Every row gives one point. Examples show where two turns around zero, p and q, send a point. Where does a point land after both, in the order given? Backwards means that the second turn is done in reverse. Each puzzle has new turns, and all numbers are rounded.

Turn p:
-0.17 -0.37 -> -0.06 -0.40
-0.16  0.59 -> -0.32  0.52
 0.22 -0.11 ->  0.24 -0.04
 0.11 -0.11 ->  0.14 -0.07
Turn q:
 0.10 -0.27 ->  0.03 -0.29
-0.43  0.05 -> -0.41  0.15
0.17 0.39 -> 0.26 0.34
0.33 0.22 -> 0.37 0.14
-0.17 -0.38 -> -0.25 -0.33
Where do these land?
q, then p:  0.22 -0.14 ->  0.23 -0.13
p, then q: 0.10 0.24 -> 0.09 0.25
p, then q: -0.43 -0.54 -> -0.40 -0.56
q, then p: -0.04  0.37 -> -0.06  0.37
q, then p: 0.15 0.07 -> 0.15 0.08

Turn p:
0.03 0.20 -> 0.01 0.20
 0.41 -0.41 ->  0.44 -0.38
-0.13  0.17 -> -0.14  0.16
-0.47  0.26 -> -0.49  0.22
 0.16 -0.22 ->  0.18 -0.21
Turn q:
0.16 0.40 -> 0.12 0.41
0.13 0.00 -> 0.13 0.01
-0.51 -0.34 -> -0.47 -0.39
 0.21 -0.07 ->  0.22 -0.05
Where do these land?
q, then p: -0.14  0.05 -> -0.15  0.02
q, then p:  0.07 -0.49 ->  0.16 -0.47
p, then q: 0.06 0.45 -> -0.02  0.45

Turn p:
-0.22  0.26 -0.24 -> -0.17  0.13 -0.36
-0.24 -0.08  0.03 -> -0.24 -0.08  0.02
 0.29 -0.10  0.58 -> 0.17 0.15 0.62
 0.22 -0.30  0.17 ->  0.18 -0.20  0.31
-0.06  0.22 -0.53 ->  0.04  0.00 -0.58
Turn q:
-0.10  0.10 -0.10 -> -0.12  0.06 -0.12
-0.15 -0.01 -0.39 -> -0.16 -0.14 -0.36
 0.44 -0.56  0.41 ->  0.53 -0.37  0.51
 0.11  0.47 -0.04 ->  0.05  0.45 -0.17
-0.10 -0.22  0.34 -> -0.06 -0.13  0.39
-0.21  0.22 -0.21 -> -0.25  0.13 -0.25
Where do these land?
q, then p backwards:  0.09 -0.20  0.18 ->  0.15 -0.20  0.13
q, then p backwards: -0.22 -0.23 -0.01 -> -0.19 -0.26  0.00
q, then p: -0.06 -0.31 -0.07 -> -0.03 -0.29  0.14
p, then q: 0.08 0.87 0.17 -> -0.07  0.79 -0.40
p, then q:  0.11 -0.12 -0.28 ->  0.18 -0.23 -0.14

Turn p:
 0.43  0.03 -0.07 -0.11 ->  0.41 -0.11 -0.15  0.01
-0.27  0.22  0.15  0.04 -> -0.16  0.27  0.21  0.02
 0.08  0.17 -0.44 -0.02 ->  0.07  0.19 -0.43  0.03
 0.43 -0.22 -0.03  0.27 ->  0.22 -0.38 -0.12  0.32
-0.68 -0.21  0.40 -0.18 -> -0.55  0.02  0.50 -0.39
Turn q:
-0.08  0.49  0.05  0.49 -> 0.03 0.36 0.13 0.58
 0.12 -0.29 -0.04  0.07 ->  0.15 -0.28  0.07 -0.06
-0.08 -0.45  0.00 -0.32 -> -0.14 -0.38 -0.09 -0.38
-0.30  0.57 -0.20  0.26 -> -0.11  0.41 -0.25  0.53
-0.09 -0.22  0.27 -0.34 -> -0.29 -0.11  0.11 -0.37
 0.44 -0.10 -0.07 -0.15 ->  0.37  0.00  0.05 -0.30
Where do these land?
q, then p:  0.22 -0.12 -0.06  0.06 ->  0.20 -0.18  0.01 -0.01
p, then q:  0.07  0.53 -0.35  0.08 ->  0.32  0.41 -0.21  0.32
q, then p backwards: -0.04 -0.23  0.49 -0.56 -> -0.54 -0.29  0.17 -0.45
q, then p backwards: -0.19  0.16  0.28  0.29 -> -0.19  0.11  0.21  0.36
q, then p backwards: -0.06 -0.34 -0.36  0.12 ->  0.35 -0.33 -0.16  0.08

Turn p:
0.17 0.43 0.14 0.09 ->  0.11  0.44 -0.05  0.17
-0.24  0.08 -0.44 -0.44 -> -0.26  0.00 -0.29 -0.55
-0.02  0.25  0.22  0.33 -> -0.01  0.20 -0.04  0.42
-0.12 -0.40  0.17  0.31 -> -0.02 -0.41  0.17  0.32
-0.18  0.06  0.11 -0.34 -> -0.28  0.13  0.15 -0.22
0.05 0.01 0.12 0.48 ->  0.14 -0.06 -0.06  0.47
 0.34 -0.44 -0.31 -0.43 ->  0.33 -0.31  0.13 -0.61
Turn q:
 0.13  0.04 -0.45  0.18 ->  0.22  0.18 -0.41 -0.05
 0.29 -0.22 -0.22 -0.43 ->  0.08 -0.18 -0.09 -0.56
-0.09 -0.16  0.38  0.32 -> -0.05 -0.27  0.12  0.44
 0.28  0.37 -0.45 -0.04 ->  0.37  0.42 -0.18 -0.26
-0.21  0.10  0.45  0.14 -> -0.15 -0.04  0.34  0.36
-0.41 -0.13  0.29 -0.17 -> -0.48 -0.11  0.21  0.08
Where do these land?
q, then p:  0.17 -0.39 -0.18  0.19 ->  0.22 -0.36 -0.16 -0.21
q, then p: -0.09  0.01  0.15 -0.61 -> -0.44  0.12  0.39 -0.20
q, then p: -0.37 -0.47  0.34  0.17 -> -0.27 -0.58 -0.04  0.31
q, then p: -0.12  0.39  0.13 -0.06 -> -0.10  0.34  0.08  0.23
q, then p:  0.40  0.05 -0.09 -0.01 ->  0.33  0.09  0.13 -0.20
q, then p:  0.02  0.41 -0.35  0.32 ->  0.27  0.39 -0.40  0.07

Turn p:
 0.16  0.38 -0.33 -0.10  0.03  0.12 ->  0.04  0.30 -0.39 -0.15 -0.20 -0.01
-0.12 -0.23 -0.30  0.33  0.33  0.13 -> -0.18 -0.10 -0.33  0.09  0.47 -0.09
 0.29 -0.09  0.04  0.08  0.41 -0.07 ->  0.32 -0.11 -0.12 -0.11  0.25 -0.27
-0.44 -0.11  0.21 -0.35 -0.70  0.03 -> -0.41 -0.09  0.50  0.05 -0.43  0.50
0.20 0.05 0.06 0.12 0.54 0.28 ->  0.36  0.14 -0.21 -0.15  0.46 -0.04
 0.31 -0.02  0.28  0.49  0.06 -0.02 ->  0.41 -0.03  0.02  0.44  0.19 -0.15
 0.12 -0.04 -0.28 -0.35 -0.22 -0.05 -> -0.10 -0.17 -0.16 -0.23 -0.38  0.08
-0.53  0.07  0.31 -0.23 -0.47 -0.43 -> -0.45  0.06  0.70  0.06 -0.38 -0.02
Turn q:
-0.24  0.01  0.37 -0.43 -0.42 -0.13 -> -0.22  0.06  0.62 -0.13 -0.27  0.21
 0.27  0.43 -0.06  0.14 -0.25 -0.04 ->  0.18  0.49 -0.14  0.06 -0.16  0.17
-0.14 -0.19  0.06  0.41  0.32  0.02 -> -0.03 -0.18 -0.12  0.34  0.27 -0.31
-0.14  0.01 -0.50  0.37  0.30  0.29 -> -0.21 -0.11 -0.66  0.14  0.25 -0.08
 0.15  0.19  0.27 -0.37 -0.01  0.08 ->  0.13  0.15  0.30 -0.27  0.13  0.23
 0.18 -0.28  0.33 -0.41 -0.44 -0.01 ->  0.20 -0.21  0.51 -0.12 -0.33  0.34
-0.09 -0.16 -0.46  0.30  0.50 -0.21 -> -0.06 -0.18 -0.51 -0.02  0.12 -0.57
Where do these land?
q, then p: -0.26  0.10 -0.42 -0.05 -0.19  0.49 -> -0.47  0.10 -0.29 -0.10  0.22  0.39
q, then p:  0.61 -0.34  0.18  0.07 -0.20 -0.04 ->  0.54 -0.35 -0.19  0.26 -0.19  0.13
q, then p: -0.10  0.04 -0.42 -0.21  0.37  0.51 -> -0.32 -0.11 -0.33 -0.55  0.31  0.10
p, then q:  0.28 -0.34  0.01 -0.38 -0.30 -0.14 ->  0.11 -0.44  0.21  0.06 -0.33  0.28
q, then p:  0.21 -0.20  0.36 -0.20 -0.33 -0.03 ->  0.40 -0.11  0.22  0.19 -0.05  0.32
p, then q: -0.25  0.16  0.32  0.25  0.15 -0.21 ->  0.08  0.32  0.23  0.14  0.22 -0.30
p, then q: -0.38  0.04  0.05  0.32  0.20 -0.38 -> -0.17  0.21  0.21  0.12  0.11 -0.54
q, then p: -0.11  0.53 -0.08  0.21  0.30 -0.20 -> -0.14  0.46 -0.08 -0.16 -0.10 -0.45

Turn p:
 0.17  0.42 -0.11 -0.13  0.08  0.20 -0.05  0.10 ->  0.34  0.23  0.22 -0.12  0.00  0.21  0.03  0.13
 0.16 -0.11 -0.03 -0.16  0.15  0.33 -0.20  0.20 ->  0.19 -0.17  0.21 -0.22  0.00  0.01 -0.30  0.18
 0.03 -0.01  0.05 -0.06  0.13  0.15 -0.08 -0.62 ->  0.15 -0.17 -0.16 -0.07  0.07  0.32 -0.07 -0.50
 0.29  0.05 -0.29 -0.27  0.19 -0.02 -0.21 -0.13 ->  0.43 -0.03 -0.09 -0.35  0.16 -0.03  0.01 -0.05
-0.66 -0.03 -0.16 -0.33  0.10 -0.17  0.37 -0.11 -> -0.58  0.05 -0.27 -0.35  0.10  0.30  0.34  0.06
 0.23 -0.21 -0.07 -0.07  0.00 -0.08 -0.23  0.14 ->  0.17 -0.12 -0.02 -0.12 -0.01 -0.32 -0.13  0.07
 0.28 -0.05  0.35 -0.16  0.10 -0.13 -0.13  0.15 ->  0.06 -0.06  0.36 -0.12 -0.03 -0.33 -0.02 -0.17
-0.26 -0.17 -0.24 -0.37  0.01 -0.17  0.84 -0.17 -> -0.40 -0.34 -0.20 -0.16  0.21  0.28  0.75  0.16
 0.28 -0.22  0.44  1.23  0.24 -0.09 -0.07  0.17 -> -0.09  0.06  0.23  1.07  0.44 -0.43 -0.56 -0.15
-0.28  0.49 -0.17  0.28 -0.21 -0.17 -0.03  0.16 -> -0.05  0.62 -0.15  0.22 -0.12  0.09  0.09  0.19
-0.23 -0.17  0.23  0.06 -0.80  0.16 -0.21  0.09 -> -0.19 -0.09 -0.14  0.23 -0.84 -0.08 -0.17  0.08
Turn q:
 0.04 -1.39 -0.04  0.01 -0.08 -0.08 -0.19  0.10 ->  0.65 -0.75 -0.70 -0.25  0.34 -0.29 -0.46 -0.21
-0.03  0.24 -0.15 -0.22  0.07  0.01 -0.31 -0.10 -> -0.07  0.36  0.04 -0.14 -0.22 -0.10 -0.16  0.04
 0.33  0.34  0.33 -0.02  0.12 -0.17 -0.15  0.37 ->  0.32  0.23  0.56  0.16  0.11 -0.05  0.05  0.15
 0.27  0.08  0.32  0.21 -0.20  0.11 -0.13 -0.19 -> -0.04 -0.10  0.34  0.19  0.01  0.10 -0.22 -0.33
-0.34  0.07  0.14  0.20  0.14  0.00  0.09 -0.13 -> -0.39 -0.08 -0.01  0.06  0.20 -0.05  0.00  0.14
 0.20  0.27  0.20 -0.05  0.19  0.37  0.12 -0.09 -> -0.12  0.20  0.30 -0.14  0.16  0.37  0.04 -0.13
-0.46  0.33  0.28 -0.18 -0.32  0.04  0.49 -0.09 -> -0.50 -0.37  0.27 -0.13 -0.27  0.15  0.37  0.26
 0.13 -0.09 -0.70  0.13  0.03 -0.03 -0.28  0.39 ->  0.44  0.38 -0.53  0.28 -0.16  0.03 -0.09  0.16
-0.15  0.14 -0.36 -0.08  0.04 -0.26  0.35 -0.26 -> -0.27  0.10 -0.27 -0.04 -0.16 -0.17  0.46 -0.08
Where do these land?
p, then q backwards:  0.21  0.33 -0.03  0.32  0.02  0.05 -0.35  0.29 ->  0.22  0.18 -0.04  0.04  0.13 -0.11 -0.52  0.29
p, then q:  0.33  0.19  0.14 -0.16  0.23 -0.08 -0.24  0.00 ->  0.05  0.11  0.38 -0.17  0.04 -0.18  0.06 -0.28
p, then q backwards: -0.04  0.47  0.01  0.07 -0.31  0.24  0.26 -0.24 ->  0.29  0.34 -0.26  0.10 -0.24  0.25  0.25  0.22
p, then q:  0.06 -0.12 -0.47 -0.08 -0.10 -0.17  0.38 -0.19 ->  0.18  0.03 -0.44 -0.05  0.14  0.22  0.41 -0.01
p, then q: -0.04 -0.19  0.26  0.56 -0.13  0.37 -0.03  0.14 -> -0.04 -0.14 -0.04  0.48  0.16 -0.05 -0.55  0.10
p, then q: -0.14 -0.55 -0.24  0.09  0.29  0.27 -0.35  0.53 ->  0.49  0.20 -0.08 -0.09  0.03 -0.41 -0.46  0.53
p, then q: -0.35  0.01 -0.42  0.35 -0.32 -0.33  0.30 -0.50 -> -0.30  0.25 -0.71  0.31 -0.08  0.34  0.33 -0.03
p, then q:  0.43 -0.01  0.36 -0.33  0.15 -0.35  0.15 -0.33 -> -0.21 -0.25  0.10 -0.32  0.20 -0.25  0.34 -0.51
q, then p: -0.16  0.21  0.22 -0.65  0.55 -0.10  0.00  0.44 -> -0.04  0.17  0.76 -0.44 -0.03 -0.21  0.38  0.22
q, then p backwards:  0.22 -0.15  0.10  0.07 -0.32 -0.28 -0.19  0.14 ->  0.45 -0.11  0.14  0.14 -0.19  0.08 -0.15 -0.01
q, then p: -0.52 -0.18  0.07 -0.24 -0.07  0.39  0.06 -0.28 -> -0.27 -0.14 -0.23 -0.54 -0.25  0.09 -0.20  0.23

Turn p:
-0.18 -0.31 -0.19 -0.06  0.19 -0.03  0.08  0.13 -> -0.09 -0.29 -0.12 -0.10  0.24  0.15 -0.10  0.14
-0.11 -0.15  0.40  0.25 -0.32  0.22 -0.23 -0.21 ->  0.01 -0.10  0.12  0.42 -0.45  0.25  0.13 -0.17
 0.40  0.07  0.35 -0.19  0.30 -0.24 -0.25  0.58 ->  0.09  0.37  0.46  0.19  0.26 -0.09 -0.47  0.43
-0.33  0.49  0.04  0.23 -0.59  0.21 -0.20 -0.23 -> -0.37  0.25 -0.13  0.08 -0.67 -0.04  0.41 -0.22
 0.18 -0.20 -0.27  0.29  0.68 -0.10  0.28  0.15 ->  0.29  0.00 -0.41  0.06  0.71  0.07 -0.13  0.17
 0.14  0.25  0.42 -0.38  0.33 -0.46 -0.40  0.08 -> -0.22  0.33  0.57  0.17  0.27 -0.24 -0.47 -0.15
-0.22 -0.12  0.24  0.00 -0.27  0.13  0.48 -0.06 ->  0.06 -0.37  0.14  0.07 -0.08 -0.06  0.52  0.08
 0.19 -0.10 -0.40  0.00 -0.18 -0.13  0.18 -0.24 ->  0.22 -0.19 -0.30 -0.27 -0.10 -0.24 -0.06 -0.14
 0.01 -0.12 -0.73 -0.11  0.17 -0.17  0.16  0.16 -> -0.03 -0.15 -0.46 -0.51  0.27 -0.12 -0.23  0.19
-0.08  0.19  0.15 -0.03 -0.31  0.58 -0.10 -0.38 ->  0.04  0.14  0.13 -0.10 -0.46  0.33  0.41 -0.34
Turn q:
 0.45 -0.11  0.47  0.18 -0.45 -0.02 -0.30 -0.39 ->  0.67  0.10  0.37 -0.22 -0.37  0.09  0.09 -0.33
-0.59  0.16  0.64 -0.13  0.22  0.10 -0.07 -0.27 -> -0.17  0.31  0.69  0.41  0.30 -0.09 -0.17 -0.20
-0.18  0.05 -0.08 -0.08 -0.22  0.30  0.06  0.48 -> -0.34 -0.15 -0.02  0.08 -0.15  0.44 -0.13  0.21
-0.20 -0.05 -0.29  0.23 -0.06  0.14  0.47 -0.01 -> -0.31 -0.04 -0.29  0.33 -0.22 -0.06  0.28  0.00
-0.08  0.34  0.25  0.39  0.22  0.26  0.23  0.11 ->  0.11  0.16 -0.01  0.58  0.18  0.27  0.17  0.11
 0.07 -0.25  0.02  0.08 -0.28 -0.18  0.32  0.30 -> -0.04 -0.25  0.03  0.00 -0.39 -0.05  0.18  0.36
 0.33 -0.08 -0.29  0.07 -0.25 -0.57 -0.28 -0.08 ->  0.35  0.10 -0.27 -0.49 -0.29 -0.32 -0.15  0.14
 0.43 -0.37 -0.37 -0.40  0.63  0.40  0.03 -0.19 -> -0.09 -0.58 -0.32 -0.31  0.62 -0.05  0.28 -0.45
-0.11  0.48 -0.29 -0.21 -0.02 -0.19  0.04  0.11 -> -0.27  0.41 -0.22 -0.19  0.13  0.05 -0.05  0.27
-0.13 -0.18 -0.06 -0.13  0.21 -0.25 -0.49 -0.06 ->  0.07 -0.06  0.04 -0.20  0.18 -0.30 -0.49 -0.09
Where do these land?
q, then p: -0.16  0.08 -0.10  0.39  0.12 -0.07 -0.36  0.16 ->  0.00  0.31 -0.29  0.07 -0.19  0.11 -0.37  0.01
q, then p: -0.40  0.17  0.31 -0.20 -0.29  0.35  0.14 -0.12 -> -0.21  0.07  0.16  0.32 -0.16  0.17  0.54 -0.19
q, then p:  0.04 -0.15 -0.49  0.07  0.03  0.54 -0.32 -0.28 ->  0.03 -0.18 -0.34 -0.33 -0.13  0.24 -0.07 -0.63
q, then p:  0.09  0.49  0.00 -0.45  0.02 -0.48  0.36  0.06 -> -0.33  0.23  0.31 -0.23  0.44 -0.27  0.25  0.42
q, then p:  0.14 -0.07 -0.18 -0.33 -0.29  0.01  0.12  0.22 -> -0.17 -0.27  0.23 -0.30 -0.09  0.12  0.12  0.18
q, then p: -0.09 -0.25 -0.11  0.41  0.23 -0.70  0.11 -0.15 -> -0.02 -0.01 -0.25  0.18  0.04 -0.68 -0.47  0.22
q, then p:  0.39  0.18 -0.34  0.11 -0.23  0.58  0.07  0.03 ->  0.26 -0.09 -0.27 -0.54 -0.16  0.32  0.36 -0.12
q, then p: -0.17 -0.27  0.48  0.07  0.53 -0.46  0.14  0.23 ->  0.07 -0.03  0.08  0.65  0.37 -0.15 -0.38  0.39
p, then q backwards:  0.16 -0.20  0.42 -0.07 -0.13  0.23 -0.27 -0.14 -> -0.06 -0.07  0.43  0.20 -0.30  0.25 -0.14  0.01

Turn p:
-0.40 -0.23 -0.18  0.18  0.18 -0.24 -0.27 -0.34  0.16 -> -0.43 -0.37 -0.28 -0.06  0.11 -0.04 -0.17 -0.37  0.00
-0.15  0.41 -0.24  0.15  0.17  0.05 -0.23 -0.33 -0.05 -> -0.19  0.32 -0.42 -0.02 -0.09  0.00 -0.21 -0.31 -0.08
 0.51 -0.37 -0.29  0.34 -0.26 -0.31 -0.10 -0.20  0.01 ->  0.44 -0.55 -0.41  0.35 -0.01 -0.10  0.01 -0.02 -0.10
 0.08  0.14  0.35 -0.05 -0.02  0.50  0.12  0.05 -0.19 ->  0.14  0.34  0.34 -0.08 -0.22  0.30  0.17  0.00 -0.17
-0.30  0.16  0.47 -0.11  0.36 -0.19  0.46 -0.31  0.43 -> -0.13  0.17  0.20 -0.33  0.50  0.10  0.30 -0.49  0.47
 0.04 -0.16  0.25  0.24 -0.35 -0.34 -0.31  0.37 -0.48 ->  0.08 -0.23  0.34  0.35 -0.25 -0.59  0.00  0.03 -0.39
 0.02 -0.02 -0.35  0.34  0.27  0.29 -0.10  0.42 -0.30 -> -0.27  0.18 -0.13  0.41  0.03  0.16 -0.03  0.35 -0.48
 0.06  0.39  0.03 -0.35  0.36 -0.21 -0.18  0.04  0.09 ->  0.04  0.36  0.02 -0.21  0.34 -0.17 -0.41 -0.03  0.08
-0.07  0.24  0.15  0.32  0.04  0.05 -0.28  0.10 -0.24 -> -0.11  0.24  0.10  0.28 -0.15 -0.12 -0.09 -0.22 -0.29
 0.23 -0.14  0.26 -0.37 -0.25 -0.14  0.49 -0.10 -0.22 ->  0.46 -0.09  0.19 -0.40  0.01 -0.17  0.44  0.16  0.06
-0.38 -0.51 -0.22 -0.37 -0.07  0.57 -0.14  0.35  0.51 -> -0.49 -0.37  0.28 -0.13 -0.18  0.60 -0.29  0.52  0.32
 0.36  0.09 -0.22 -0.32 -0.42 -0.03  0.55 -0.07  0.26 ->  0.49  0.01 -0.23 -0.17 -0.07  0.02  0.29  0.37  0.54
Turn q:
 0.12 -0.28 -0.17  0.12 -0.08  0.28 -0.13 -0.22  0.31 -> -0.04 -0.40 -0.25 -0.03 -0.04  0.01 -0.22 -0.14  0.30
-0.05  0.15 -0.08  0.22  0.19 -0.07  0.32 -0.11 -0.03 ->  0.01  0.04 -0.05  0.26  0.17  0.20  0.29 -0.11 -0.01
 0.39 -0.24  0.21 -0.05  0.14 -0.10  0.19 -0.10 -0.09 ->  0.38 -0.31  0.13 -0.08  0.19 -0.01  0.14  0.09 -0.09
 0.02  0.35 -0.22 -0.04  0.20  0.06  0.10 -0.04 -0.31 ->  0.18  0.33 -0.14  0.08 -0.05  0.34  0.10 -0.05 -0.17
-0.21  0.36 -0.19  0.10  0.24 -0.24 -0.69  0.42  0.30 -> -0.11  0.73 -0.04  0.09  0.16 -0.41 -0.47 -0.25  0.23
-0.13 -0.08 -0.04 -0.03  0.07 -0.01 -0.03 -0.28 -0.21 -> -0.08 -0.09 -0.10 -0.08  0.05  0.15 -0.01 -0.14 -0.29
-0.22 -1.00 -0.05  0.07 -0.09  0.17  0.23  0.64 -0.18 -> -0.27 -0.44 -0.34  0.15  0.22 -0.33 -0.15  0.99 -0.14
-0.02  0.21 -0.10  0.04  0.17 -0.59  0.19 -0.09 -0.23 ->  0.14  0.29 -0.03  0.06  0.21 -0.13  0.45 -0.21 -0.34
-0.09 -0.04 -0.16 -0.37  0.07  0.26 -0.44 -0.04  0.88 -> -0.26  0.04 -0.11 -0.52  0.11 -0.08 -0.42 -0.22  0.78
 0.21  0.29 -0.19 -0.02 -0.68  0.01  0.19  0.04 -0.29 ->  0.13  0.05 -0.06  0.08 -0.77 -0.05  0.34  0.07 -0.09
-0.03  0.27  0.98 -0.03 -0.23  0.22  0.07 -0.21 -0.16 -> -0.09 -0.23  0.99  0.00 -0.24  0.28 -0.03 -0.03 -0.19
Where do these land?
p, then q backwards: -0.19  0.48  0.17  0.13  0.28  0.13 -0.25 -0.02  0.36 -> -0.31  0.46 -0.04  0.15  0.25  0.13 -0.35 -0.01  0.25
p, then q: -0.19 -0.81  0.50  0.08  0.02  0.12 -0.03  0.13  0.01 -> -0.21 -0.65  0.36 -0.04  0.25  0.13 -0.14  0.42 -0.32
q, then p:  0.29  0.40 -0.05 -0.25  0.20  0.14  0.48  0.02  0.19 -> 0.29 0.31 0.10 0.05 0.09 0.50 0.15 0.16 0.37
q, then p backwards: -0.06 -0.90 -0.06 -0.15  0.29  0.09 -0.30 -0.10 -0.10 ->  0.10 -0.46 -0.49 -0.36  0.40 -0.40 -0.33 -0.12 -0.07
q, then p: -0.24  0.26 -0.11 -0.07 -0.32 -0.59  0.29  0.04 -0.13 -> -0.02  0.29 -0.13 -0.18  0.03 -0.39  0.62  0.01  0.17
p, then q backwards:  0.28  0.08 -0.20  0.19 -0.52 -0.32 -0.29  0.01  0.12 ->  0.44 -0.16 -0.22  0.44 -0.28  0.08 -0.22  0.18  0.07
q, then p backwards:  0.83  0.14 -0.12  0.11  0.18 -0.02 -0.28  0.14 -0.33 ->  0.88  0.22  0.11 -0.06 -0.25 -0.07 -0.20 -0.14 -0.10
p, then q backwards: -0.44  0.02 -0.19  0.15 -0.08  0.10  0.19  0.14  0.03 -> -0.39  0.03 -0.11  0.02 -0.25  0.04  0.25  0.09  0.15
q, then p: -0.40 -0.09 -0.05 -0.27 -0.25  0.16 -0.38  0.01 -0.14 -> -0.30  0.01  0.08 -0.25 -0.39 -0.32 -0.27  0.10 -0.02
p, then q:  0.11  0.42  0.11  0.09  0.20  0.17  0.56 -0.38 -0.01 ->  0.22  0.15 -0.06 -0.05 -0.09  0.60  0.41 -0.17  0.31
